Every row gives one point. The points of each table are mixes of a few directions, plus a little noise. Count the directions of each table, and those that both share. Where both have some left over, give the other angles between the two spaces (their principal angles), to ten degrees, smallest first.

First, 5 rows:
[[ 45  15 -42]
 [-60 -11  53]
 [-16 -28  20]
 [ 74   4 -65]
 [-42  22  33]]
Second:
[[-10 -64  20]
 [-37  54  22]
 [-66 -28  62]
 [ 31  47 -34]
 [ 15 -57  -3]
 [  6  44 -12]
 [ 61   3 -53]]
Directions: first 2, second 2, shared 2

First, 6 rows:
[[  3 -17 -31 -22 -64 -61]
 [ 18 -20  81   7  11  81]
 [ 51  77  16  50  34   9]
 [-21  18 -47   4  26 -29]
 [-11 -48  31 -25 -24  24]
 [-45 -14 -48 -18  20 -25]]
Second:
[[ 35  23   8  18  -1   9]
 [  1 -54 -43 -26  47  58]
 [ 36  40 -20  41 -19  45]
 [ 74 -24  34 -37  28 -52]
 [-95  22  11  21 -16   2]
 [-50  -9   7 -18 -35 -62]]
Directions: first 3, second 4, shared 2; angles 80

First, 10 rows:
[[ 37 -21  -4 -13   0 -18 -22 -17   8  -7  -3]
 [-23 -33 -17  -4   4  -1  -9   4  11  17  20]
 [ -2  20  15 -23 -10 -19   3   0  17  24  38]
 [  3  31  13  42 -19  -3 -16  64  -7 -34 -18]
 [ 14 -95 -41 -13   8 -24 -54 -10  25   7  16]
 [-46  25  -2  30  15  49  45   2 -32  -7 -34]
 [-22  20   4   5   6  20  26  -4 -12   5  -6]
 [-11  75  34  10  -6  18  42   9 -20  -5 -12]
 [ 12 -28  -4  -9 -19 -41 -46  34  33   9  42]
 [ 41   6   2 -24  23  19  29 -80 -23  -8 -44]]
Second, 9 rows:
[[ -1  40  -3 -26   4 -14 -23  -6 -21 -27  22]
 [  0   8  -1  -5   1  -3  -5  -1  -4  -5   4]
 [  0 -27   2  18  -3   9  15   4  14  18 -15]
 [  1 -51   5  34  -5  18  29   7  27  34 -28]
 [ -1  79  -7 -52   8 -28 -46 -11 -42 -53  43]
 [  1 -71   6  47  -7  25  41  10  38  48 -39]
 [ -1  73  -7 -49   7 -26 -42 -10 -39 -49  40]
 [  0  -1   0   1   0   1   1   0   1   1  -1]
 [  1 -50   5  33  -5  18  29   7  27  34 -27]]
Directions: first 4, second 1, shared 0; angles 60

First (10 x 14):
[[-26 -23 -33  12  41  52  14 -33   9 -24  13 -33   2  21]
 [ 14  18  16  -9 -10  -1  -4  14   4 -11   9 -19   1   1]
 [  8   3  14   1 -19 -47 -20  -7 -11  25  -9  16   0 -12]
 [-18 -18 -23  12  29  25   1 -37   4 -14  11 -32   2  16]
 [ 26  27  32  -9 -19 -37 -34  -9  -2  -5  19 -55   4   4]
 [ -3   3  -9  -9   6  53  38  45  12 -20  -3  26  -3   1]
 [ 11   8  16  -1 -17 -37 -18  -3  -7  16  -4   4   1  -8]
 [  6   7   7  -6 -12  -4   6  22  -1   4  -7  22  -2  -8]
 [ -2  -4   0   1  -9 -14   4  10  -5  16 -14  36  -2 -11]
 [-17 -20 -19   9  11   9  14  -3  -3  11 -14  37  -2  -4]]
Second:
[[-40   5   5  13  16 -10 -18   9   2   9 -45   3   3   4]
 [ 50  33  -5  -2   3 -14  23 -15   3 -19  95 -51   2  15]
 [ -3 -20  -4 -18 -20  22  13  19  -7   5  -7  40  -5   1]
 [ -2 -10   6 -13 -12  30   4  26   5  -7 -28  22  -4 -10]
 [ 11  28   2  16  19 -23  -4 -17   7  -8  29 -47   6   6]
 [ -5 -28  -1   2  -6   6 -16 -16   0   7 -42  18  -3 -21]
 [-16  -6  -2  -3  -2   2   1   9  -5   7 -11  18  -1   5]
 [ -1 -11   3  -4  -6  15  -4   7   3  -3 -26  12  -2 -12]
 [  3   8  -8   9   9 -27   0 -22  -6   8  35 -16   3  12]]
Directions: first 3, second 4, shared 1; angles 30, 90

First:
[[-19 -11 -22  -1  46 -18 -33  -3  22  -5  -2 -16  42 -40  63 -25  -8 -12
   11 -31   8 -14   3   9]
 [-20  -9 -20   2 -14 -17   5  -9  -5  -6 -10  24  -2   4 -14  10   5  12
   -5 -13 -12  -9  29 -19]
 [  5  10   9  -6  10 -12 -15  -5  -6   4  33 -33  20   4  35   5 -20 -16
   24  27  16  -3 -25  16]
 [ 42  12  23   3 -29  25   8  12  16   1  -2 -25 -25  25 -19  24 -10   3
    0  41   7   2 -49   3]
 [-13 -10 -21   8 -22  -5   7   1  -7  -8 -20  24  -8   4 -20  10  15  17
  -12 -15 -14  -4  28 -21]
 [ -3   0   5   5 -17  18  19  12 -33   4  -6  23 -19   7 -35  -6  28  10
  -16 -11 -10  22  28  -3]
 [ 22   8  15  -1  21  14 -16  10  17   4   9 -37  12 -10  33  -9 -12 -14
   10  14  17   3 -40  21]
 [-16   0  10 -11   5  -5  25 -19  -3   7  -3  41 -19   5 -44  -7   1   0
  -13 -13 -13   4  25  -7]]
Second, 11 rows:
[[-12   8   3 -10  -2 -24   3 -16  -5  -3  19   0   5  11   7  10 -14 -10
   11  13  -1 -17   0  -2]
 [ 15  12   2  31 -12  33   8  14  -5   1 -24   0 -16  -6  -7   9  25  13
  -14  -7 -13  23  -6   7]
 [ -3  15  -6  31  -6   2  -4 -11 -24   9  13  -7   6   3  11  26   3   9
   17  14  -6  28   0  10]
 [  7  -7  10   0  90   0 -21 -51  95  30 -10   6  15 -43   4 -21 -59  -8
   19 -12  15  20 -44  19]
 [  3  28   6  33  -6  12  10 -14  -4   5  -4  -1 -10  -1   4  29   5   5
    4  10 -18  17 -16  12]
 [-13 -34  -2 -72 -30 -33   6  33 -19 -30  12   5   0  27 -11 -35   7 -19
  -20  -8  17 -68  35 -31]
 [  8 -40 -15 -21  -2  15 -16  39  -8  -4 -13  -1   7  -6 -12 -40  18  10
  -15 -25  21   6  26 -13]
 [  5   8   9   4  10   6   6  -8  22   2 -11   4  -8  -7  -3   2  -5  -3
   -5  -2  -6  -2 -15   4]
 [ -9   2  -2  -9 -10 -18   1  -4 -16  -5  17  -2   6  11   5   6  -4  -5
    7  10   1 -13   7  -4]
 [  2  24   3  31  -5   8   6 -12  -8   6  -1  -3  -6   0   5  26   5   6
    6  11 -14  19 -12  11]
 [ -2 -16  -8 -16 -25  -2  -1  27 -29 -12   3  -1   1  12  -6 -13  19   3
   -9  -5   6 -12  24 -13]]
Directions: first 5, second 4, shared 2; angles 50, 70

First (9 x 32):
[[-13 -44 -25  62 -16  32   0 -22 -17 -55   2  -7  -2  30 -10  -1 -14 -41
   27   2 -16 -42  39  18   0  66  21  30  25 -53  50 -16]
 [ -9 -33 -29  63  -7  21  16 -11  -5 -41  -1 -15 -16  31  -6  -9 -21 -55
   23  -7  -8 -37  27  12  11  53  22  43  20 -47  46 -25]
 [-50   8  12 -49  58   0 -31 -57  -4  10  40  22  22  51 -25  28  66  19
  -30 -22 -32  35 -47  45  10  39 -48 -10 -45  26 -26  -5]
 [-27 -14  48  11 -15  23 -13   0 -12 -14   7  33  73 -11 -25  54  -5  65
   32   5 -23  -6  43 -10 -50  22  -4 -74  41  -5 -28  42]
 [ 40  33  -3  -1  -9 -31  36  57  28  37 -27 -20 -31 -43  25 -28 -38 -16
    1   5  40   2  -8 -37   9 -68  23   9  10  16 -12   0]
 [ 28  35 -11 -57  16 -33  -4  12  13  43  -4  -9 -37 -20  22 -28  16   1
  -39   1  24  34 -47  -6  23 -55 -16  18 -44  41 -18  -7]
 [ -9 -17 -13  58  -3  12  23   6   5 -26  -2  -9  -3  21  -8   0 -27 -39
   26  -9  -1 -27  25   2   5  35  21  20  29 -34  25 -11]
 [ 20  -8   8 -60 -30  11 -56 -27 -34  -6   0  17  13 -32   9  -1  37  66
  -29  32 -14  21  -6   6 -18 -16 -26 -25 -33  22  -6  21]
 [ 23  44  11 -26  12 -37  27  44  30  51 -16  -8 -18 -33  17 -12 -19   5
   -9  -5  31  20 -26 -27   7 -67   5  -9  -4  33 -32   4]]
Second (8 x 32):
[[-45 -20   8 -38 -11   0   3  49  19 -33 -30 -26 -30   7  12  23 -16   9
   -2 -17 -27  72   1   6 -59 -14  33 -11   1  20  54  17]
 [  5  -2   3   4   3   6  -3   0   8  -6  -1   8  -3   5  -7   0   4   3
    3  -1   0  -4  -3   7   7   3  -4  -2   5   1 -11   9]
 [ 18  31 -22  12  -3 -33  12 -47 -58  66  36 -15  45 -34  29 -23  -4 -27
  -15  20  23 -48  18 -48  17  -4 -11  25 -33 -29   7 -61]
 [-47   5 -11 -55 -21 -38  22  26 -35  20 -23 -57   0 -25  50  13 -40  -4
  -13   8 -10  63  26 -53 -73 -30  32   1 -27   6  95 -52]
 [ 32  32 -16   3  -1 -26  14 -46 -46  53   9  -3  34 -22  19 -19 -13   0
    3  43  39 -49  20 -51  30  -4 -30   6  -8 -17  -8 -67]
 [  9 -18  11  38  13  32 -21   3  36 -29  23  32 -10  20 -36  -1  35  -9
   -1 -34 -18 -20 -26  56  29  22   0   5  11  -1 -51  64]
 [ 39   1   4  47  15  23 -16 -29  15  -2  27  41   9  12 -34 -15  33  -6
    5  -6  10 -59 -18  34  60  24 -26   6  12 -11 -73  31]
 [-11 -30  23 -13   4  35 -12  45  60 -67 -42  20 -47  37 -32  21   3  35
   19 -12 -17  44 -18  47 -10   4   6 -30  39  30 -14  58]]
Directions: first 4, second 3, shared 0; angles 60, 70, 90

First (10 x 32):
[[ 29  10  39  35  42  37  -5  19   2   9 -16   9 -57 -58  54 -29  17  10
  -18   1   4 -25  -8 -93   1 -21   3 -44 -25  40 -17  30]
 [ -5  -1  -6  -6  -7  -6   0  -3  -1  -2   2  -2   9   9 -10   4  -3  -1
    3   0  -1   5   1  15  -1   4  -1   8   4  -8   3  -5]
 [ 10   4  14  13  16  14  -3   7   1   4  -7   3 -20 -19  20 -11   6   3
   -6   0   2  -9  -2 -34   0  -7   1 -15 -10  14  -7  12]
 [ -6  -1  -7  -7  -8  -8   2  -3   0  -2   4  -2  11  10 -11   6  -4  -1
    3  -1   0   5   1  18   0   4  -1   9   5  -8   5  -6]
 [-24  -8 -32 -28 -33 -31   5 -16  -1  -9  14  -8  44  46 -44  21 -13  -7
   14   0  -3  21   7  72   0  17  -2  34  20 -32  14 -24]
 [-16  -5 -21 -18 -22 -20   3 -11  -1  -5   9  -5  29  29 -29  14  -9  -5
    9  -1  -3  13   5  48   0  11  -2  22  13 -21   9 -16]
 [ 13   4  17  15  18  15  -3   8   0   4  -7   4 -24 -24  23 -12   7   3
   -7  -1   0 -10  -4 -39   0  -9   0 -17 -11  17  -8  13]
 [ 30  10  41  35  43  40  -6  21   2  10 -17   9 -58 -59  57 -29  17  10
  -18   0   3 -25  -9 -95   1 -21   3 -45 -27  42 -18  31]
 [-27  -9 -38 -32 -39 -36   5 -19  -1  -9  16  -9  53  54 -51  26 -15  -8
   16  -1  -4  23   8  86  -1  20  -3  40  24 -38  16 -28]
 [ -7  -2  -9  -7  -9  -8   1  -5   0  -1   2  -1  13  13 -11   6  -3  -3
    4   0  -1   5   2  20   1   5   0   9   6  -8   4  -7]]
Second (9 x 32):
[[ 22   9  11   5  32  15  -7  16  -5  33 -36  36  -1 -30  -2  23  -5   0
  -14 -25   1 -24   0 -19  12  25 -21  18 -51  41  30  18]
 [  1  -2   0  -2 -11   5   3  -8  11 -18  22 -20 -18  -9  21 -17   0   6
   -8   7  -4   9  -6 -30  -2 -22  17 -36  30 -11 -29  -2]
 [ 10   3  21  33   5  21 -37  24 -39  40 -43  35  18 -16 -24  17  -2  21
   -2 -25  16  -2  -3  72  26  64  -3  77 -66   9   9   0]
 [ 13   2 -26 -52  -2 -12  24 -25  41 -15  24 -12  -2 -14  10  17 -25 -10
  -25 -11 -25  -3  -5 -72  -4 -24  -5 -63  38  11   2   6]
 [-21  -5   9  22  -5  -3   9   0   0 -27  22 -27 -22  25  22 -41  26  -7
   26  37   8   8   8  -4 -22 -42  15 -22  32 -22 -22  -7]
 [ -5   0  -9 -11   2 -11   6  -3   3   3  -2   5  11  12 -12  11  -3  -9
    5  -1  -2  -5   6   8  -3   1 -11   9  -3   3  19  -2]
 [ -5   2   4   7  15  -3  14   0   8 -12   7  -7 -20   4  19 -20  16 -13
   12  19   1 -10   8 -37 -17 -35  -5 -26  11   5   4   5]
 [-28 -12 -22 -10 -45 -21  -3 -16  -9 -19  24 -24  33  44 -31  -1  -6   3
   15  10   4  33   1  81   0  10  17  29  33 -48 -17 -28]
 [ 12   3   9   7   9  12 -11   8  -7  16 -16  15   0 -17  -2   9  -5   8
   -9 -14   1  -7  -5   3  10  20  -2  15 -24  13   4   7]]
Directions: first 1, second 4, shared 1

First (8 x 32):
[[-49 -31 -41 -13 -43  -2  55   2  -7  27 -58   2  -6  -7  23  21  14  18
   13 -46  15 -44 -37  12 -55 -68  -4   1 -30 -11  -8  17]
 [ 13   8  10   3  11   0 -16  -1   2  -7  14  -2   2   3  -6  -4  -4  -4
   -3  13  -5  11   8  -2  15  20   2   1   8   2   2  -4]
 [-15 -10 -12  -4 -15   0  18   0  -4   8 -18   2  -2  -3   6   6   4   6
    4 -14   5 -14 -12   3 -17 -21  -2   1  -9  -5  -3   5]
 [-30 -19 -25  -6 -26   0  33   2  -3  15 -35   2  -3  -5  14  12  10  11
    8 -28   8 -26 -20   6 -31 -41  -2  -1 -18  -6  -5  10]
 [-40 -27 -35  -9 -35  -1  47   2  -6  22 -50   2  -4  -7  19  18  11  15
   10 -40  13 -37 -30  10 -45 -58  -5   0 -24 -11  -6  13]
 [ 67  45  55  15  59   2 -74  -1   7 -35  81  -3   7  11 -32 -30 -21 -23
  -16  62 -19  59  48 -15  75  95  10  -1  40  17   9 -23]
 [ 14  10  13   4  13   0 -18  -1   0  -9  20   0   2   2  -8  -7  -5  -5
   -4  14  -4  14  12  -3  17  22   3   1   9   5   4  -4]
 [ 40  26  33  10  34   0 -45  -1   3 -21  46  -1   4   7 -18 -17 -11 -15
   -9  36 -11  34  29  -9  45  56   3   0  24  10   5 -14]]
Second, 8 rows:
[[-11  24 -21  -6  43  21  -5  25   9  44  -3  11   7  11   2 -43  44   2
    3  -9  37  46  -9  28   5  -6  10 -29 -14   9   4  14]
 [ 14  11 -39 -52 -48  -4  10 -64  -4  -4   4  12  36   4  28 -17  16 -30
   23  12  18  47 -17 -43  -8  15  69  32  15 -16  12   1]
 [-14  11  21  -4 -54 -24  13 -24 -14 -35  -1  10 -16  -9 -14  18 -28  -8
  -19   2 -20  -8  35 -43  10 -15 -42   6  -3  -3  -5 -20]
 [ 28 -11  27  45  16   5  18   6   4   3 -10  -8 -19  12   4  -8  -9   0
    2 -16  -2 -27 -15  11  17  -1 -17  -9 -16   8  -9 -22]
 [-34 -34  52  62  52  11  -2  84  -6  -9   2 -27 -27   4 -23  12 -35  46
    1  -3 -22 -42   5  44  -5  -1 -29 -45   9 -13   7  12]
 [-12 -23  27  34 -25 -32  15 -16  13 -55  12   3 -20  14  -8  35 -22  25
  -19  21 -54 -39  13  -7   3   4 -72   6  -6 -11 -17  20]
 [ 24  20 -59 -68 -14   2 -31 -40   7  23   4   9  35 -22  13  12  34 -29
    0   6  19  22  -5  -9 -14   7  41  45   7  16  -2   5]
 [  5   3  -8  -9  31  23 -17  30  -9  33  -7 -12   7 -15  -2  -7   3  -6
   10 -14  25   3  -7  18  -6  -2  38  -6   9   8  10 -11]]
Directions: first 1, second 6, shared 0; angles 90

First, 10 rows:
[[ -8   5   8  -2  -8  11  34  -6   0 -23 -12   6  23   6   8   5  11  20
  -15  16 -15  18   8   0   8 -10  42  -2   6  -8  -2  24]
 [ -1  -3  -3   7  -2 -12  -3 -10   4   1   6  -6  -5  -8  -8  -2  -8  -7
    9  -5   6   0  -3  -3 -13   5 -12   2   2   7   3  -9]
 [ -3  -6  -7  18 -11 -26   4 -21   7  -7  13  -5  -5  -8 -13   8 -18  -7
    7  -3   6   5  -7 -11 -15   2  -6   7   7  19   8   0]
 [  4 -13  32   4  19  16  58 -52  17 -42 -28 -23  54   2 -15  18 -19  19
  -30  33  -3  21  18  14   0  11  26  28   5 -44  -2  10]
 [ 11   7  -8 -31  -7  10 -52  66 -25  32  13  38 -42  26  42  -9  30  -7
    6  -9  -8 -30 -16  -9  44 -10   4 -36 -22   8 -12  18]
 [  1  -1 -16  18   6 -13 -24  -3   5  22  13 -12 -13 -16 -19  -5 -12 -21
   20 -19  18 -10  -2   1 -23   2 -43  11   6  19   8 -32]
 [ -3  10 -20  32  13  13   8  -8  11   8  -7  -8  18  -5 -17   5  -2  -6
   -2   4  10   7  13  12 -12 -17 -14  30  21  14  16 -19]
 [ 19 -11  13 -31  -3  -5 -41  36 -15  11  13  30 -35  30  36   6   2  -6
   -2   6  -3 -32 -22 -15  44   5   4 -26 -28  -5 -12  31]
 [-10  12   6 -26 -14  15  17  21 -13 -11 -12  11   5   4  20 -11  32  23
   -7   0 -26  13   5   1  10  -5  43 -29  -4 -10 -11  18]
 [ -7   1  -6  13   9  -8   0 -23   9   9   2 -30   3 -31 -32 -13 -15 -11
   18 -21  14   5   7  12 -42  14 -41  12   8   2   6 -43]]
Second, 10 rows:
[[-25   5  -7  -6 -50 -40  24 -11  -6 -26  21   5 -18 -18   1  -9   9  17
   16 -18 -24  27 -14 -28 -28   2  42 -36   4  30  -5  24]
 [-23   4  -7  -5 -44 -36  21  -9  -6 -23  18   4 -17 -16   1  -8   9  15
   14 -16 -21  23 -13 -25 -25   3  38 -32   4  26  -4  21]
 [-10   2  -3  -1 -19 -16  10  -4  -2 -11   9   2  -8  -7   0  -3   4   7
    7  -7 -10  11  -6 -12 -12   1  17 -15   1  12  -2   9]
 [ 19  -4   6   4  39  31 -18   9   5  21 -17  -4  14  15  -2   7  -8 -13
  -14  14  18 -21  11  22  22  -3 -33  29  -3 -24   4 -19]
 [ -3   0  -2   0  -7  -6   3  -1  -1  -4   3   0  -3  -2   0  -1   1   2
    2  -2  -3   4  -2  -4  -4   2   6  -5   1   4  -2   3]
 [  6  -1   2   1  13  10  -6   2   2   7  -5  -1   4   4  -1   3  -2  -3
   -4   4   6  -7   3   7   7  -1 -10   9  -1  -7   1  -6]
 [ -4   0  -2  -1  -8  -7   4  -2   0  -4   3   1  -2  -4  -1  -2   2   2
    3  -3  -4   4  -3  -5  -4   1   7  -6   1   5  -1   5]
 [-14   2  -4  -4 -29 -23  14  -7  -4 -14  11   3 -10 -11   0  -5   5  10
    9 -10 -14  16  -8 -17 -16   2  24 -21   2  17  -2  14]
 [  5  -2   2   1  11   9  -6   2   1   6  -5  -1   4   4   0   3  -2  -4
   -4   4   6  -7   4   6   6  -1  -9  10  -1  -7   1  -6]
 [ 47  -9  15  10  95  77 -46  20  12  49 -40  -8  34  35  -3  17 -17 -33
  -31  33  46 -52  28  54  55  -6 -80  70  -9 -58   9 -47]]
Directions: first 5, second 1, shared 1
